Each row is a point. Two turns around zero, p and q, are shown by what they do to some points. Where does a point land after both, in the order given? Backwards means that the second turn is done in reverse. Each puzzle has new turns, and all numbers are rounded.
(in the rows, 128 means zero)

Turn p:
[156 143 122] => [125 159 134]
[ 71 164 159] => [ 85  77 160]
[152 109 166] => [167 131 158]
[120  72 124] => [171 106  99]
[166 114 103] => [147 166 107]
[103 167  94] => [ 73 128 110]
Turn q:
[113 174 110] => [131 135  77]
[174  50 145] => [137  96 214]
[ 98 141 140] => [111 155 115]
[134  84 110] => [109  95 157]
[118 164 109] => [131 129  86]
[131 155 154] => [149 158 119]
Where do these land?
q, then p: [150 182 147] => [116 188 122]
q, then p: [100  79 138] => [120  78 154]
p, then q: [110 122 103] => [107 106 119]
q, then p: [137  72 120] => [161  87 151]
q, then p: [143 185 133] => [116 182 107]

Turn p:
[185 109 118] => [187 113 132]
[102 121 154] => [ 97 111 115]
[113  88 174] => [109  80  93]
[102 156  76] => [118 191 135]
[138 165 118] => [129 145 164]
Turn q:
[ 91 141 111] => [132 160 100]
[162 164 105] => [130 157 174]
[104 166 146] => [ 90 155 116]
[175  68 164] => [135  46 148]
[124 134  91] => [155 154 131]
[111  94 151] => [126  95  98]
Where do these land?
q, then p: [ 84 167 156] => [ 90 181 130]
q, then p: [157 134 124] => [119 100 131]
q, then p: [163 146 124] => [108  95 136]
p, then q: [110  99 133] => [158 143 122]
q, then p backwards: [81 78 79] => [159  60  90]
q, then p: [172 144 151] => [ 94  92 111]

Turn p:
[185 143 162 104] => [178 141 178 132]
[127 161  95 114] => [115 154 124 167]
[124  87 134 179] => [129  69 107 107]
[121 153 157 100] => [120 159 161 115]
[ 85  95 103 188] => [ 88  73  78 119]
[127 129 117  83] => [139 172 119 128]
Turn q:
[ 95  93 114 136] => [146  93  98 117]
[114  84 142 117] => [169 105 118 141]
[127 106 102 109] => [149 110 137 102]
[125 146 134 113] => [115 124 147 137]
[120 199 110  95] => [ 67 119 179 120]
[188 140 165 197] => [122 217  91 151]
Where do these land?
p, then q: [117  88 196 103] => [150 118 206 147]
p, then q: [146 180 142 104] => [ 99 152 118 176]
p, then q backwards: [ 93 141  90 112] => [130 154 145 174]
p, then q: [142 145 108 114] => [107 149 113 127]
p, then q backwards: [126 136 144 145] => [118 139 120 110]
q, then p backwards: [145  78  89 190] => [109  51 112  87]

Turn p:
[167 169 177 163 135  96] => [ 88 165 158 145 190 127]
[114 104 142  95 130 129] => [140  87 118 128 132 115]
[141 103 122 138  96 113] => [151 139 153 132 119  99]
[142 180 177 130 122  73] => [ 75 134 168 110 187 115]
[148  95  68 121 182 147] => [145 152  49 136  96 115]
[ 75  90 106 135 139 163] => [140  96 110 154  68 147]
[ 96 125  76  99 115 150] => [149 112 110  89  77 141]
[153 170 164 170 116  88] => [ 87 166 176 135 169 123]
[116 116 120  99 115 193] => [179 100 111 121 115 169]
Turn q:
[167 174 110  92 118 160] => [163 132 149  79 175 139]
[133 161 133 136 112 162] => [147 155 162 110 134 122]
[120 115  88  93 123  65] => [ 92 108  61 114 154 122]
[131  71 172 121  94 143] => [145 101 125 112  55 127]
[139 154  90 166 182 147] => [141 161 142 176 175 159]
[136 111 121 113  85  61] => [117 107  66 109 123  82]
[103 114 195 153 159 123] => [107  99 170 175  90 113]
[ 96 125 114 150 151 163] => [113 162 149 149 119 162]
Where do these land?
p, then q: [ 92  96  68  92 130 133] => [145 131  66  74 116 120]
q, then p backwards: [177 105 128 111 150 143] => [121 114 145 101 115 178]
q, then p: [157 163 185 161  56 153] => [119 136 169  94 205  71]
p, then q backwards: [104 168  87 118 173  90] => [ 67 113 109  96  91 100]
p, then q backwards: [157 114 158 183 129 156] => [134 137 111 183 173 146]
q, then p backwards: [108 127 147 106 137 141] => [ 98 147 134 130 115 121]
q, then p backwards: [101 123 123 126 121  81] => [120 125 124 124 172  96]

Turn p:
[159 111  93 110 119 140 124 126] => [132 147  84 137 129 119 105 124]
[120  75 132  98 127 128  92 148] => [118 133 130 146  79  95  90 140]
[136 152 138  99 140 115  84 115] => [123 128 139 110 113 108 119  75]
[113 150  97 150 155 145  92 150] => [151 110 152 154 159 125  92 104]
[151 121 153 205 177 115  84 149] => [164  43 148 126 150  76 127 133]
[120 144 161 127 123 159 140 101] => [130 112 128 121 106 170 151 116]
[144 142 147 104 111 116 223 153] => [135 178 121  69 138 166 155 184]
[124 125 132 117  83 123  90 130] => [137 152 132 157  98 104 143 106]
[ 85 130  99 142 117 112 225  81] => [ 62 149 117 132 179 189 169 173]
Turn q:
[141  92 157 141 126  98 157 106] => [156  74 117 129 109 111 141 136]
[109 107 135 157 125 140 163 100] => [147  92 128 159 120 121 114  98]
[173  82  91 121 125 108 148  93] => [179 113  79 117  90 154 119 139]
[164 137 176 108 112 110 102  98] => [162 139 131 122 129  81 149 175]
[172 135  76 109  87  97 148 164] => [ 99 154  75  89  69 136 131 132]
[ 78 133 150  89 145 125 155 142] => [125 119 181 107 127 132 158  90]
[ 84 131  76 123 119 114  90 176] => [ 72 146 152  92 125 168  85 131]
[102 164 141 140 159 133 122  94] => [146 130 142 127 180 106 117 103]
[117 161 138 104 109 161 114 127] => [123 175 155 141 130 111 132 121]
[139 138 139 188 174 194  80 180] => [ 71 138 119 196 202 162 133 154]
Where do these land?
p, then q: [149 144 127 100 112 176 148 128] => [135 184 106 153 122 134 120 122]
p, then q: [142 153 137 100  80 122 133  89] => [147 151 115 127 113 103 115  69]
q, then p backwards: [126 118 167 166 157  91 127 145] => [133 113 135 181 166 108 138 105]
q, then p: [158  78 117 185 153 100 137 128] => [129 123  95 178 129 109  73 164]
p, then q: [107 120 171 109 181  82  79 159] => [146 101 185  95 107  88 144 185]
q, then p: [ 68 125 161 124  97 129 140 101] => [114 105 133 111  87  91 177 128]
p, then q backwards: [148 122  82 105 104 155 118 168] => [150 141  95 134 110 161 108  78]
q, then p backwards: [ 93 178 117 113 114 125 133 106] => [136 159 116  93 137  97  96 146]
q, then p: [150 171  97 106  89 144 173 132] => [105 167 118 142 163 144 172  86]
q, then p backwards: [138 126 104 141 138 187  73 150] => [ 82 121  71 119 108 147 169 136]
q, then p backwards: [129  74 129 160 183  97 147 102] => [155 138 141 185 172 179 133 116]

Turn p:
[ 91  80 108  89 155 210 143 141] => [164 167  70 125 178 179 155  90]
[174  96  70  80 109 136 180 134] => [130 122 114 147 206  91 190 140]
[113 131 113  96 156 184  90 102] => [128 194 119  96 152 148 120  96]
[106 169 125 174 169  98 163 120] => [152 103 189 128  82 146 152 112]
[136 163 168 121 116 109 128 144] => [147 130 132 144  94  96 103 145]
[158 135 159 156 116 136 104 139] => [126 113 136 136 130 121  72 132]
[144 102 108  97  57  95 174  92] => [ 75 105  98 162 140  69 181 129]
[153 128 179 173 148  85 115 122] => [132  73 149 100  92 113  84 130]
[116 144 132 160 140  75 104 140] => [119 106 158 109  86 142 118 163]
[134 151 142 178  89 111 107 135] => [ 96 108 153 159 103 132  87 145]
[ 83 109 105  84 153 170 101 140] => [142 186  90 104 145 172 145 127]
Turn q:
[ 96 115 123 141 100 113 160 102] => [ 81 149 114 132 123 160 137 138]
[141  88 132  94  77 162 144 121] => [ 82 132 170 161  92 110 109 132]
[157  51  90  76  78 141  73  89] => [ 92 147 169 106  26  88  99  89]
[ 99 154 125 108 171 117 147 152] => [154 120 138 128 173 167 129 106]
[150 218 157 152 177  88 108 146] => [214  81  78 125 158 142 163 142]
[150 145 145 134 139 157  84 135] => [164 114 144 114 125  87 141 144]
[183 102  82  84  87 145 140  97] => [116 136 150 150  52 127  66 130]
[ 99 109 133 148 149 148 153  95] => [117 185 134 129 146 140 141 142]
[ 89 106 179 148 140 101 153 143] => [ 99 140 108 152 175 130 174 106]
[157 140 116 165 158 117 115 170] => [159 110  91 112 161  99 104 126]
[ 85 181 127 158 134 120 130 159] => [131  95 114  99 179 157 147 153]
Where do these land?
q, then p backwards: [130 163  97 161 130 111 161  85] => [ 85 107 130 113 128 135  89 177]
q, then p: [175  88 144 120  69 163 121 157] => [ 87  85 106 120  68 149 120 168]
q, then p: [153 107 158  97 151 189 130 154] => [137  79 145 101  84 107  84 132]
q, then p backwards: [132 126 143  96  80 130 152 155] => [135 129 124 180  87 113 142 122]
p, then q: [125 136 157 178 148 124 146 136] => [108 145 133 138  96  80 138 133]
p, then q backwards: [104 174 118 154 157 122 109 121] => [112 124 106  84 127 153 122  91]
p, then q: [128 142  89 164 161 104 147 153] => [119 136 146 183 154  89 135 132]
q, then p: [122 140 128  58 130  32  67  35] => [ 65 145 106 222 180  58 153  59]
q, then p backwards: [118  82 137 103 113 139 132 123] => [125 160 117 140 108 132 126  88]
q, then p: [ 92 121 110 149 141 167 116 161] => [170 146 113  84 104 119 131 139]

Turn p:
[120 100 137  92 131 179  89  87 126] => [136 121 149 154 163 133  87  66 130]
[111  79 111 125  89  94 102 125 167] => [200 119 123 154 108 108 105 140 147]
[ 80 160 180 129 117 143 176 138 126] => [ 86 132  60 105 101 128 131  97 138]
[111 118 147 150 181 115 190 159  71] => [ 62 124  84  91 163 136 122 184 144]
[154  87 102 108 138 162  84 140 118] => [135 121 170 183 165 145 113 129 135]
[141 145 105 117 154  73 115 151  80] => [111 138 161 104 114 158 105 191 115]
[157  87 196 137 139 164  91 103  89] => [ 80  71 165 142 157  93  92  95 152]
[165 141 133 129 119 131 100 151 144] => [128 111 162 150 106 136 155 127 130]
[116 195  81 171 123 168 169 155 118] => [ 89 207 106 131 127 126 192 135 107]
[127 136 121 136 102  74 133 108 149] => [169 125 125 100  93 107 127 145 113]
[105 151 132 120 141  90 120  85 202] => [197 127 126  71 106 138 141  93 141]
[149 138  92 122 101 143 166 133 147] => [145 139 106 150 132 128 165 132  85]
Turn q:
[161 178  94 127  98 124 138 105 153] => [121 140 107 137  98 128  58 109 137]
[ 80 178 141 131  91 118 143 124 122] => [ 98 170 150 158 110 133 133  80 131]
[107 120 225 155 128  98  69 167  73] => [132 177 224 118 179 164 175 162 103]
[143  91 126 136 147 124 155 118  99] => [171 105 119 132 156 115 141 123 118]
[124  77 106 150 144 123 106 167 111] => [136 132 122 102 157  84 158 167 115]
[133  61  89 107 156 118 106 103 133] => [134  58 123 125 131  83 134 165 118]
[128 190 112 123 146 175 128 107 123] => [ 82 124  92 135 147 166  98  98 134]
[118 161 133 141 147 119 147 122 161] => [118 129 127  98 104 143 121  89 128]
[136 169 151 140  88 179 141 104 164] => [115 147 121 138 113 167 100 103 197]
[151  54 103  71 136 102 148 163 141] => [176  96  96 137  85  97 162 185  99]
Where do these land?
q, then p backwards: [148  96 122 155 133 110 112 135 133] => [135 113 118 151 138  94 128 102 127]
p, then q: [167 165 141 133  85 154 127 135 112] => [143 149 161 160 148 105 147  85 134]
q, then p: [129 109 143  96 146  92 194  70  95] => [120  87 155 127 180  49 122 142 106]
p, then q: [177 170 127  94 115 156  80 134 145] => [159 130 159 156 167 156 139  96 181]
q, then p: [105  79 115 121 133 135 112 128  85] => [118 114 106  99 147 129 137 181 150]
q, then p: [ 81 158 156 131 106 103 121 113 128] => [108 124 107  97 107  95 117  86 135]
p, then q: [153 134 169  89 146  77 167 144 162] => [155 109  80 170 128 102 157 177 153]
q, then p: [136  75 121 108 139 147 148 106 180] => [183  95 106 172 136 117 137 150 119]
q, then p: [119 152 144 165 152 181 137 134 121] => [145 149 120 107 169 164 140  91 124]
p, then q backwards: [108 192 134 184 149  91 121 141 138] => [ 99 118 148 155 119 126 116 182 195]
q, then p backwards: [ 85  77  35 132 105 162  89 167 110] => [130  93 135 227 100 144 190 145  84]

Turn p:
[ 82 135 109 137  86 154 127 140 163 119  65] => [114 145 125 114 168 152  92 138  53 106 140]
[159  95 164 117 116 127 106 157 123  80 112] => [127 142 189 119  84 155 125 119 113 148 119]
[170 110 117 132 120 116 110 101 125 127 109] => [141 136 129 164 122 147 153 113 113 150 110]
[164 184  95 103 208 175 123 134 104 105 102] => [129 168 100 111 155 128  80  94 174 215 128]
[131 129 174 170  88 142 130 143 134 145 182] => [103 123 171 148 113  66 140 153 130  90 125]
[101 124 130 140 106 101  84  92 112 122 140] => [172 151 139 132 139 131 170 130 124  93 137]
[102 144 115 133 102  92 161 192 128 130 172] => [121  83 146 121 129 129 105 200 157 102 150]
[113 114 119 105 133 154 154 106 122 102  98] => [104 136 109 102 131 152 136 104 105 147 155]
[119  92  83 145 165 137 196  96 143 149 142] => [ 99  99  45 154 104 124 131 117 131 127 168]
[123 157 172 138 167 132 128 117 185 144 148] => [100 149 111 125 120 104 102 104 162  81  87]
[133 124 109  65 104  94 118 125 114 120 149] => [145 115 128  97 127 163 173 166 142 145 111]
[136  92 134 138 146 163 104 150 110 146 123] => [152 125 133 124  97  92 111 111 103 153 129]
[128 163 141 142 122  78 122 112 103 176 121] => [159  91 137 151 177 121 145 114 153 104 108]
Turn q:
[113 140 133 107 105 155 173 124 149  87 126] => [ 97 107 108 127 103 105 134 130 100 114  80]
[104 119 126 112 138 130 169 157 107 204  90] => [ 92 135 192 144 160 135  89 109 162 150  98]
[116  80 116 166 165 149  84  90 135 160 153] => [144 133  86 119 190 131 108  91 145 126 182]
[100 131 138 115 147 124  78  88 104 168 134] => [162 144 110 137 160 144  98 115 126 185 146]
[146  77 122 133 154  99 119  86 100 163 141] => [119 124 138 145 177 152 135 109 118 152 191]
[143 154 138 132  79 149 143 177 104  71 144] => [124 121 129 127  83 101 125 202 113  88 109]
[152 176 105 123 115 134 141 171 160 104 141] => [126 129 121 133  69 112 155 146 165 103 103]
[147 115 153 124 185 115 105  78 125 154 151] => [142 127 113 148 132 154 113  78 114 156 187]
[144 134 103  95  99 139 127 160 137  87  84] => [133 134 132 141 118 149 162 159 123  92  69]
[106 122  95 152 153  93 110  74 113 135 160] => [132 154 104 126 160 104 155 110 122 172 179]
[132 142 149 133  66 110 140 156 166 111 114] => [133  91 148  79  97 128 149 155 133 117  92]
[154 165 135 150 101 152 151 137 129 109  93] => [153 104 155 140 105  94 134 135 121  94  95]
[100 102 144 153 192  98 102 115 118 127 128] => [135 180 127 103 147 141 113  89 106 135 173]
[134 135 136  98  92 144 152 178 144 112 134] => [ 99 109 130 122  92 139 122 165 142 106  89]
Where do these land?
q, then p backwards: [148 102 135 134 127 102  99 128 105  83 141] => [ 88 103  95 129  92 126 122 119 128 102 130]
p, then q backwards: [133 119 116 108 142 219 149 112 157 171 150] => [ 57 148 115 129 123 145 167  97 138  86 180]
q, then p backwards: [139 177 120 143 152 104 104 116 122  76 121] => [122  79 117 140 128 144  73  97 120 120 150]
q, then p: [139 152 126 155  98 116 111 135 155  97 143] => [103 102 135 128 116 164 139 164 126 150 119]
p, then q: [ 90 106 141  64 121 116 104 139 158  86  80] => [138 118 101 198 124 147  90 157 102 126  74]
q, then p: [148 115 123 140 142 102 113 140 159 115  90] => [ 74 144 131 115 130 135 145 109 136 149 131]
q, then p: [125 119 124 151 109 143 225 137  92 137 128] => [167 107 163 103 111 151 124 101 138  52 156]
q, then p: [132 129 153  89  98 171  95 130  65 145 143] => [183 135 154 153 106  88  75 141 108 151 120]
q, then p backwards: [133 120 116 138 109 133 109  79 116 163 134] => [133 148  97 134 129 123 138 126  80 156 112]
p, then q: [111 130 103 141 133 106 110 130 105 129 163] => [115 114 129 125  95 135 150 133 152 101 148]
q, then p backwards: [144 135 118  91 127 113 162 153 142 135 118] => [169 120 156 118 117 110 145 124 145 110 139]
q, then p: [104 108 176 149 159 131 190 105 142 221 152] => [183 151  91 101  99 102 187  95 118  54  94]
p, then q: [117 152 113 162 149 106  95 160 145 107 100] => [192 132 103 137 106 137 118 130 137 102 146]
